Every row gives one point. The last column is the point's height on a tilted bowl or saddle (a function of degree 2), plus a little noise. Count its main directions that bend up, bend down and stay straight.

Points (18 x 4)
[[-11 -20  13   6]
 [ 13  14  17  13]
 [-11 -48  -2  22]
 [ 20   3 -44  22]
 [-52  35   1  45]
 [ -7 -13 -34  10]
 [  6 -29 -12  13]
 [-12  15  17   8]
 [ 18 -22  16  23]
 [  8 -19 -21  10]
 [-14  21 -15  13]
 [  7  48 -28  44]
 [  7   2   6   6]
 [ -5   4 -30  10]
 [ 47  -6  13  43]
 [-25 -11 -13   4]
 [-54  43   0  60]
 [-26  60  26  56]]
Directions: 3 up, 0 down, 0 straight

Points (22 x 5)
[[-28  17   9  49  34]
 [ 12   4  -7 -37  20]
 [-60 -47  19  12  60]
 [ 18 -10   8  -7  11]
 [ 10 -35  19  30  32]
 [ 16 -46  12  14  24]
 [-17  25  37 -18  14]
 [-19   3 -28  13  18]
 [  3   0 -51 -39  39]
 [ 16 -40 -10   0  11]
 [ 17  44  37  24  27]
 [  3 -49 -12  44  31]
 [-47   0  10   4  23]
 [ 17 -20 -36   1  11]
 [-45  -1 -12  -3  23]
 [-10 -31 -27  21  16]
 [  5  27  -9  49  32]
 [-36 -11   4 -22  23]
 [ 16 -23  24 -20  18]
 [ -5   8  21  38  28]
 [ 25  14 -42  -4  25]
 [-21 -48   4  27  37]]
Directions: 3 up, 0 down, 1 straight

Points (47 x 7)
[[ -5  16   0 -22 -13 -60 -60]
 [  6   3  16 -17  -5  -9 -16]
 [  1 -11   9 -21  -1  16  -2]
 [  0  15 -18   7 -19  -6 -25]
 [ -1 -21  12   0  23  -2 -23]
 [-35   2  20 -13 -22 -32 -31]
 [ -1 -11  -6  23  15   5 -25]
 [ 14  -2  -7 -26  -3   5  -7]
 [ -6  26  28   2  24   3  -2]
 [ 39  -3  19   2  13  33  24]
 [  5 -17   2   7   9 -20 -15]
 [-24  11  -2  11 -11  10 -15]
 [ 12 -23   2 -14 -29  11   2]
 [-15 -11   5  -5  17 -41 -26]
 [ 29  18 -29 -26   3   2 -40]
 [ -4 -15 -15   7 -29  21 -16]
 [ 38   0 -18  -5 -29   1 -38]
 [ -4   9   2 -12  -1 -23 -13]
 [  9 -14  19  10   9 -36 -37]
 [-10  -9   8  -9  -9   3  -6]
 [ 10 -23  27   8  16 -12 -30]
 [ -7  13 -10   0  10 -10  -6]
 [ 14   7   6 -13 -20  14  -9]
 [ 34 -10   5 -35  -8 -11 -34]
 [  2 -10 -19   8  -1  11 -13]
 [-18 -14   0   8 -18  -3  -3]
 [-15 -15  10  -8 -41  -9 -23]
 [ 17   0  21 -29 -17 -25 -57]
 [  6  -7  16  12   9 -14 -16]
 [-34 -31   1  -3  -1  26 -30]
 [ 16  -1 -21  -7  11  -7 -23]
 [-10   9  28  -2   4   7 -13]
 [ 10  -9  18  18 -13  18   5]
 [ 15 -26  21   1  16   9 -10]
 [ 40  18   5  -2 -28 -15 -48]
 [ 18  17  24 -25 -13  -3 -24]
 [-14  15 -35  16  11  16 -49]
 [-11  -3  -7  -9   7   4  -3]
 [ -6  17  26  20 -19  -7 -13]
 [  6 -14  -6  17 -26   6  -3]
 [ -6   5  11  -6 -46  10 -39]
 [ 21   0   3  22  28   1 -30]
 [ -9 -15   2  14  13 -15 -15]
 [ 15 -27 -16 -29  30 -18 -33]
 [-19 -23  21  -2  13 -13 -30]
 [-17   0  13  12  24  -1 -25]
 [ 10 -14 -18  -2 -10  15  -7]]
Directions: 2 up, 3 down, 1 straight

Points (60 x 9)
[[ 41   1 -20 -26 -16  -1   4   1 -44]
 [-20  -5   9   1  22 -18 -29 -14 -35]
 [  4  -4   1  -4  17  -5  -5 -34 -13]
 [-10  32  24 -13  -5  -4 -11  29  39]
 [  4   5   7 -25  -6 -18 -15  -9 -10]
 [ -4 -25   6  14  19  13   4  10 -21]
 [  5   3   9  -6  15  11  -2  42   9]
 [  6   8  -9  -4 -24 -10  -7 -17  -2]
 [-28  19 -21  -8 -15 -15   3   4   7]
 [-17 -16  26  33 -16  -6 -18  -1 -14]
 [  8  12 -16 -31  41 -13   2  30   7]
 [-28  18 -15 -17 -12   9 -18 -36 -19]
 [-15  -7  -3 -35   8  -5  24   4 -18]
 [ 33  24  -9  10 -32 -21  20  17 -18]
 [  6 -17  11  -4  11  19  10   0  -2]
 [ -6 -12   6  16  34  -8 -12  17 -21]
 [  5   5  12  28  34  -3 -31  18 -35]
 [ 10   4 -28  25  24   5   1  -1 -24]
 [-22 -19 -20 -16 -12  10  32 -11 -15]
 [-23 -28 -26 -14 -17  51  18  12 -48]
 [ -8  35  29 -17  35  12   7 -42 -29]
 [  1 -30  -5  25 -27   3 -11   4 -13]
 [-11  12  12   8 -14   0  -3   7  12]
 [  1  -5   1  31 -34 -18  24  24   7]
 [-19   0  30 -25 -10 -10 -30   3   1]
 [ 26   2  29  -4 -19 -18  24  17   7]
 [ 13  38   4   6 -18  15  21 -21 -16]
 [ 18  20  -7 -21   5  17  -3  -4 -13]
 [ -3   1  -1   8   5  19  45  18 -30]
 [  6  44  23  15  -2 -45   3 -18  -8]
 [ 13 -18  28 -37  17   4 -24   4  -1]
 [-13   6 -27   7  -9   0 -23   2 -16]
 [ 13  20   9  10  -8  13 -13  -5  -7]
 [  3  -9   3  17   4  11  60  17 -52]
 [-17 -19 -10  20  12  11  18 -12 -16]
 [ 10 -19 -11  -7   1 -12  -1  23   1]
 [ 10  -4  14 -35  24  -2 -29 -17 -22]
 [-28 -31  22 -24   5  21   1 -26  -2]
 [ -5  -8  19   5  -3 -26 -36 -12 -12]
 [  6   0 -11   8  16   3 -17   3 -11]
 [-24 -31 -13   1  36  -8   8  -3 -38]
 [ 14 -31 -32 -32  13   0 -45  -7 -60]
 [ -4 -12  42  -9 -26  40  -2  24 -19]
 [ -2  -4  32 -35  11  -4 -18  -9  -4]
 [ 10  13  31  37 -36 -26  -3  -7   9]
 [-11   9  10   3 -15   2   7  19  11]
 [  9 -14  -3 -12  31  25   7 -13   0]
 [  1  -6   3 -18   8  56  19 -21  22]
 [ 13  -7 -32  -2   4  22  14 -17  -6]
 [  6  12 -10  -7  -1   2   5  14   0]
 [  0 -40 -17  11  -4   0 -12  11 -16]
 [  8   6  30  -1  10  -9 -51  11 -14]
 [  6 -15   2  12  17   8  -7  -3 -11]
 [-21  17 -33 -22  43  12   2   2  -4]
 [-14  18   3 -15 -27  -2  14 -10   2]
 [ -5  -2   9  -2  21  17  14 -23  -4]
 [-20  17   5   7 -10 -21   2  19  34]
 [  2   1  19   2 -31 -14 -24 -25  14]
 [  1  16 -10  16   8 -17 -17   7  -4]
 [ 14 -21 -28 -17 -26   1  -2  13 -32]]
Directions: 2 up, 4 down, 2 straight

Points (66 x 9)
[[ 15  13  -2  10  -2  -1   5  -4  -9]
 [-18  11 -17   8 -20  11  16 -24  -1]
 [  5 -43   7 -12 -26 -10 -12 -16  25]
 [ 20   3   6  10  37  -1  28  -9 -10]
 [ 18  15   9 -25 -20  10   4   0   3]
 [ 26  -9 -22  30  13 -19   6 -18  16]
 [ -9   0 -18 -11  14 -15   2  -6  -5]
 [-20  27 -20  16  -1 -14 -17 -27   9]
 [ 46  15  -6  -5 -23  26  -3  -3  27]
 [ 17 -11  26 -10  28  11   7   3 -22]
 [ 11  17  -2  35 -14 -10  19   4   4]
 [  0  15  -3  -9   4 -11   4 -18  -6]
 [  0   1 -19 -34 -11  -6  19  -3  12]
 [ -5  15   2  24 -11   7   5  11  -2]
 [  5  18  -8  15 -14   3   7  -6  -7]
 [-20 -13   4 -24 -10  28   1   6  13]
 [ 54  41  -8  -2   6  22   1   1  30]
 [ 26 -14 -41  31 -54  10  -9  27  60]
 [ 12 -14 -14  -2  -7   6 -29  16   7]
 [-19  -8   2 -23  19  -8 -14   6  -7]
 [-17  -2  -5  11  23  -8 -18 -13  -9]
 [ -1  -4 -22  -6  12 -37  29  -6  21]
 [-42  -7  19  13 -12  -2  -3 -21  19]
 [ 22  12 -30 -28   8  26  -3 -12  21]
 [-19   3  -3  25  -8  26   0 -10   4]
 [-14  -1  10   0   8 -28   3 -39  14]
 [ 38 -32  21  12  23  21 -23  27  20]
 [ 26  15  28  15  25  -3 -14  37  13]
 [ -3 -10   8  18   1  27  14  -3   0]
 [-34  30 -32 -13 -22  -2  25  -4  17]
 [-18  32   6 -21  36  15  -9  14   3]
 [ 12   4  24  46 -11  31  -8  20  47]
 [ -6   9 -12   2  21   1  16  33   1]
 [ 14 -11  10 -13  25  -6   2   4 -19]
 [-13   1  20 -30 -38  28 -16   6  40]
 [-19  16  -3  -6 -11 -60  -2   1  30]
 [ -5  -9  20  13   5  -9  39  36  15]
 [-22   6  14 -26 -39 -15 -15 -23  33]
 [ 10  15  23   9 -10  25   8  -5  -6]
 [  3   4   9 -13  15  -2   0   3 -17]
 [ 25  11  28  14   5  24  28  -3 -10]
 [ -4  -2   9  14   8 -11  22  21  -3]
 [ -6 -22  -5  20  -9   6   9  23  14]
 [  4   3   7  -5  -2   2   3  -2 -13]
 [ 22 -19 -11 -19  12  18   7  10   2]
 [  4  18  21 -15  12   2 -19 -21   3]
 [ 21  29 -11   1  -3 -29  12  27  14]
 [-26 -24 -38   7  -2  24 -34  -9  30]
 [ 26  14  -1  14  28 -16   3  38  11]
 [-27  32  10   9  -9 -12 -32 -11  26]
 [ -5 -23  -7  -9  27 -13  13 -13  -3]
 [ -4 -12  31 -12  24  27  -1  11 -14]
 [ -1  -2   7   8   9 -20 -17 -15  -6]
 [  9  -3 -13  26 -23 -16   7   4   5]
 [-21   2  18  13 -20  34   6   1  12]
 [ -6  -5   1  11  -2 -26   7  -9  -3]
 [-17 -11  29 -10   5   0  -2   8  -4]
 [ 21  12  20 -27 -11  19 -44  -4  43]
 [ -4   4 -18 -19  -5 -28  -5   0   1]
 [ -4 -40  -8  40   7  23   2 -28  43]
 [ 29  27 -35 -19 -22 -16  43 -13  38]
 [-23  20 -18  35   1  11 -16  10  17]
 [  4  -4  -7  -5  23   2   5  -2 -16]
 [-37  40   6  -3   9  22  -7 -19   6]
 [ 14 -13  23   0  19   1  14 -18 -11]
 [ 11  -1  -9  15   0   3  13 -38   6]]
Directions: 6 up, 0 down, 2 straight

Points (74 x 9)
[[-28 -49 -40  -4   1 -15   4   1   2]
 [ 19 -13  33   2 -28   8  19 -22  27]
 [ -3  -3  23   4  23 -23  28   1  13]
 [ 10  13   0   6  14 -12  11 -14   2]
 [ 17  16   3  19  -7  -9  -1   1  15]
 [-26   7 -25 -19  -4  20 -13  -8   1]
 [ 32 -26  15 -13  42 -13  -8  -2  32]
 [ 37  -2  -8 -20 -28  26 -19 -18  30]
 [ 13  -1  51   2   1  31   0  27  45]
 [-27  -4   1 -28 -21 -38  25 -12  11]
 [-42   2 -15 -41  47  10  15  28  35]
 [-24  28 -18   1  22  16   4  -9   7]
 [-13  60  25  12  -4  33   8 -19  50]
 [-34  17  11  20  37  24 -11  11  29]
 [  7  14   8   7  11   9 -19   5  15]
 [-21   6  20  11  -9 -21  16  -6  10]
 [ -3 -12 -45   7 -16  14  14  -2   2]
 [-20 -40  14  15  17 -20  -9  -1  21]
 [  7  -6 -16  -7 -25  35 -36 -14  22]
 [ -3 -24 -10  29   5 -34  12  -6  17]
 [ 32  42  19  19  35  17 -11   5  36]
 [-34  42 -31  10  19 -22  -2 -29  12]
 [  8 -10  -6   5   1  14   4  22   7]
 [-22   3  -8  27 -14 -24 -13  21  22]
 [ 16  -3  -2  22  11   4  39  26  19]
 [-10 -11  52   2 -23  12  15 -18  33]
 [  8  14  31   2  35  15 -15 -30  29]
 [  0   7  -2  17  21  -5  -9 -16   9]
 [-25  39  34 -20  19  16  -7  18  37]
 [ -3 -15 -20  21  -1  24   1 -22  12]
 [ 13 -20  -4 -17  30  24  36 -16  16]
 [-25  36   4  -2 -17 -21  -2 -16  11]
 [-34 -26 -21  -9 -11 -13  15  -2  -6]
 [ -3 -10  36  24   9   4  24   9  25]
 [-13 -14   0  14  29 -18 -10  -8  13]
 [ 21  13   4   7  -9  -9   3 -24  12]
 [-27   0 -41  11  37   1 -13 -11  11]
 [ -3   4 -12  -4  26  -5   0  28  11]
 [  5   4 -25 -15  -7  -7  58   4   8]
 [  4  19 -24  16 -28  17  -8   1  20]
 [  2  21  24  -2   8   0  29   8  14]
 [ 25  -8 -10   8  -6 -22 -18 -11  23]
 [-10  13 -29  -5  -6  40  -2  -6  10]
 [ 15  -7 -10  25  -5  15  33 -15  17]
 [ 14  12 -24   2  -9   8  22 -14   5]
 [ 13   4 -10   7 -10 -15  13  24  12]
 [ 13 -23 -23 -16  -8 -24  -1   1  10]
 [-15  -2   3  40   8 -27  44 -14  20]
 [ 21  33   0 -10 -17   8 -13  13  21]
 [ -1 -28 -28  23  26 -13  21 -12  10]
 [ 29  -4   3   5  10   6   5   3  13]
 [-14   1 -35 -39   4   6 -42 -19  20]
 [ 10 -29  -4   9  -7 -31 -19  16  31]
 [-50  -3 -18  39   2  17 -23 -18  26]
 [  2  -2  16  37  17  25 -11   8  32]
 [  5  26 -44  18  17  29  10  31  27]
 [-21  -9  19  18  -6  13  10  14  12]
 [ 15 -31 -39 -21  12   0 -47  39  49]
 [-40  11 -21   8  32  -2  -1  -3   7]
 [ 11  -3 -36 -17  11   0 -14   3   7]
 [ -3  -9  -4  -3  -1  -2   3   0  -2]
 [ -5  -8  26  28  -6 -13 -13 -26  27]
 [-22  17 -30  25  32   0   2 -31  13]
 [-10  25  23  23  24  -7   4   2  18]
 [ -6   7  47 -21 -21  -9 -24  52  60]
 [ 38   2 -18  10  -4  11  22  -8  17]
 [ -5   1  16  16  19  -4  23  13  12]
 [  7 -27 -20  36 -30  -6  -8  19  32]
 [ 16  -4 -21   6 -19  -4   2 -20  10]
 [ -6  -5   6 -18 -47 -25  -5  20  20]
 [  1 -13  25   2  -8  10 -48  44  50]
 [ 11  22  21  19  37  16 -19 -21  31]
 [ -9   6 -10   5 -23 -12  12 -18   2]
 [  0  12 -13   0  -5   2  -6  22   7]]
Directions: 7 up, 0 down, 1 straight

Points (61 x 9)
[[-15 -22 -20   1  15  -5   7   9   2]
 [  5 -21 -12   1  -2   0 -15  -6   6]
 [  0   5  -3  -6 -35  15 -20  15  -3]
 [ 11 -30 -10  -1 -24 -15 -15 -17  16]
 [  5  -3  19 -13  -8 -18   9 -10  17]
 [ 34  39   8  -1 -11   4  -3   6  12]
 [-11 -37  -5   1  -3 -17   3  -3  -4]
 [ -6  23  -5  33  -1 -25  20   1  13]
 [ 27 -11  14   5   8   2 -32  14  -4]
 [ -1   2  10 -24  33 -38 -21  -1   7]
 [  7  39  15   9 -14 -31 -25   2 -12]
 [ -2 -13   0  -2  -8 -11  -7   0   2]
 [ 12  12  27   8   5   6  -8 -52  28]
 [ -4  21   3  17   1  -9  23   2  13]
 [ 31 -16 -23 -12 -14  13  -4  -7  35]
 [ -9  -1 -31   1  -4  -3  26  10  22]
 [ -4   0   0   9  -1   7  38  -8  20]
 [  4   3  -9  -9  -9 -14   5 -12  20]
 [ 22 -32 -12 -25  -2 -12   4  15  13]
 [ 14  39 -12  -4 -18  -9  -1 -36  30]
 [  1  27   1  -6 -19  -3   4   9   2]
 [ -9  -3 -12   4  -3  -3 -11 -14   4]
 [  0   6  -5 -32  -7  -3 -16  11  14]
 [-14  -6   9 -13  20  28  -8  18  -1]
 [  6  -3  10  -8   1  -4 -21   7  -4]
 [-14  10 -20  -6   9  -7 -11 -27  17]
 [-27   5  15  -1 -19  -4  -4 -20  -6]
 [ 15  17 -31  -6  -6  15  22  12  33]
 [-18 -34  -4 -24  12   5  22  16  -1]
 [ 22   5  -6  21 -12  10   7 -11  19]
 [ -7  -6 -17  12   0  12  -1   8   4]
 [ -7 -16  12   3   3   3   1 -14   0]
 [-33  24  33   8 -21 -21  14   6   5]
 [ -5   0  14  10   4  -3  -5  29  -8]
 [  8   7  11  -9 -16 -34   1  21  22]
 [ 12  40 -14 -14  25   9 -20  17  12]
 [-24  -4  -9  -9  -9 -16 -10 -32   6]
 [ -7  17  34  15  19  10  22   6  11]
 [ 28  14   9  19   5   1 -16  16  -2]
 [-15   2  30  -2   6 -30  37  -3  38]
 [-15  14  15   6 -11 -14  -5  18  -8]
 [ -5  18   4  -2  -1  -3  -3  13  -2]
 [-15  -3   4   6  36   7   0 -10   7]
 [  8   3   8  13  -4 -14  -4   4   2]
 [-41  -2  24 -28 -30  47   3  10  -2]
 [ 30   0   2  -1  39 -23   6 -27  35]
 [-19  17   0  -5  16 -10 -22  -6  -3]
 [  0  -6 -28 -19  26   0  14  -4  26]
 [ -8  27 -60  15  18   5   3   8  36]
 [-10  -9   1  21  -9  14  22   5   3]
 [ 15   9  34  -8  -4   4  17  31  14]
 [  4  13 -16  -7  15   4  -7 -20  21]
 [ 25 -15 -25   5  27   0  -2   8  13]
 [ -7  -3 -19  41  16  -3  35  20   8]
 [-19  15  -5 -13  24  10  40   5  33]
 [ 10 -12  31 -12   5  25   9  -6   2]
 [ 47  -6 -18  24  -2 -10  11 -30  60]
 [-29  -4 -13 -23   8 -29  12 -17  23]
 [ -5  -5 -11   3 -21  26   6   1   6]
 [-25  -8   4   9  -2  -9 -14  28  -8]
 [ -1  -4   4 -24   2 -11 -17  -5   4]]
Directions: 4 up, 1 down, 3 straight

Points (78 x 9)
[[-16  36  -5  -5  17  35   4 -28 -39]
 [-18  17   2 -45  22 -28 -19 -13 -32]
 [-12 -10 -39 -14 -30   2  10   1  36]
 [ 20  22 -28  45 -30  29 -19   0 -19]
 [  5  -4  10  -9   0  -2  12 -46   2]
 [ 27  11 -15  -3 -32  -1  -2  19  22]
 [ -5  30 -38   9  -6  16  -9  -2 -19]
 [ 18   3  -5   5  26  14   5  -8 -16]
 [  1  14  -9  -8  13 -20 -29   3 -12]
 [-13  -6  31  17   3 -37  11  19  10]
 [-27  18 -26  -4  -3  -8   2 -40  10]
 [-10  23 -32 -13   0  -3  -9  10  -6]
 [-49  13  33  23 -37 -19  10  -2  33]
 [-16   7 -15 -18  15 -28 -31   7 -15]
 [-19 -15 -24  20 -12 -24  31  19  24]
 [-37  -4  -2  11  29 -32  11  -1  22]
 [ 16   4   1 -25 -15  -3  20  16  14]
 [ -3  23   1   9  24 -11  -3 -21 -10]
 [-24 -16 -60  -3   4  17 -19 -30  22]
 [-22 -18  46   5  31  -9  -9  21  -5]
 [ 18  15  31 -27  -8   5 -14 -50  -6]
 [  4 -13 -34 -14  43  -7 -30  45  15]
 [ 40 -10 -13 -23 -11 -12  47 -21  -1]
 [ 47  -3   2 -17 -30  12  17 -38  11]
 [ 14  37 -29  27  33 -14  19   1 -18]
 [ 48  46   5  -7  23 -13  11   3  23]
 [  7  18  25  -2 -24  25 -13 -14   3]
 [ 22  25   0  -1   1 -10  12  -6   6]
 [-23  -3 -20   6   8 -16  11  37   5]
 [-13  10   6  13 -31  22 -10 -14   9]
 [ 18  -6 -22   0 -11 -22   9   3  18]
 [  1 -39   0  31  19 -10 -11 -12  17]
 [-24  17  14 -48  11   7 -44  14 -60]
 [ 22  -1   8 -14  11 -12 -11  12   2]
 [-19   9   6  19 -19  26  11 -25  10]
 [-14  14  11  10   1 -11 -11 -14  -3]
 [ -8   1  30  -1  10 -33  -9  47 -16]
 [  0  -2 -19  -4 -17 -17 -15   2  11]
 [ 17  23  19 -16   8  31  26   1  -8]
 [ -6   4   9  21  11  14   1  -2 -14]
 [ 43  12 -24  -8 -27   5   1  -8  25]
 [-15  15  -2 -14  16  -6  -6 -35 -14]
 [-17 -29 -19   8  51  14 -14  -8   6]
 [-16  -4   2   3 -28 -38  -5  34  -1]
 [  9   2  37  -4   2  11 -11  -8  -5]
 [ 21  23 -34 -48  22   3  17   1  -5]
 [ -3 -14  50 -30 -13  -3   8   7 -10]
 [  5   1   0  -4  28   8  15   6  -9]
 [ 14   6  35 -15 -22  -4 -16   4  -2]
 [ 18  32  20 -35  14 -11  27 -10   2]
 [ 16  -7   4   6   7  -1  29 -12  -2]
 [ -4  11  -8   7 -36  -2  25  -2  27]
 [ -7  20  -8 -11 -10 -10 -15  -8  -4]
 [ 33 -13   8 -17  11 -19 -18  47  14]
 [  5  35 -12  28  -8 -50 -38 -39  42]
 [-17  43  -1   1 -50  -8 -19  28  -6]
 [  5  -9  -8 -24 -18  -3  -1  33  11]
 [ 17   3  -6  -1  16   6   8 -19 -12]
 [-46 -19  27  -1  -3   8  23 -29  38]
 [-18   9  39   7  -8 -20   3 -12  14]
 [ -2  -7  44   2  37 -22   6 -19  20]
 [ 36 -19   4  12  16 -14 -19  14  14]
 [  5  18  -3 -14 -27  28  25 -13  12]
 [ 46   7  41  35 -18  32  13  -5   8]
 [ 15  12 -27 -31 -14   4  18  11  20]
 [ -2  31  -2 -11   6 -27  56 -20  37]
 [ 16   0 -13 -11  33  -3  14  15   0]
 [-31 -32 -19  43  20  -5  28  12   7]
 [  2  32 -10  26 -13 -11  26 -24  14]
 [  3 -24  11   6  -6 -39  -2 -34  36]
 [  2 -22  11   1  10 -16   0 -15   9]
 [ 35  14 -15  21  -5 -18 -48  12  11]
 [  3 -14 -22  31 -46   7  34 -25  32]
 [  0  20 -24 -19  -7  -1  -2   3   1]
 [-18   5 -19  19 -18  24 -12   0  -6]
 [  5  27  -9  22  17  -8  -7   6 -19]
 [ 10  10  24  20 -13  12   9  -6   1]
 [  5  -7  14   5   7  -8  39   3   9]]
Directions: 5 up, 3 down, 0 straight
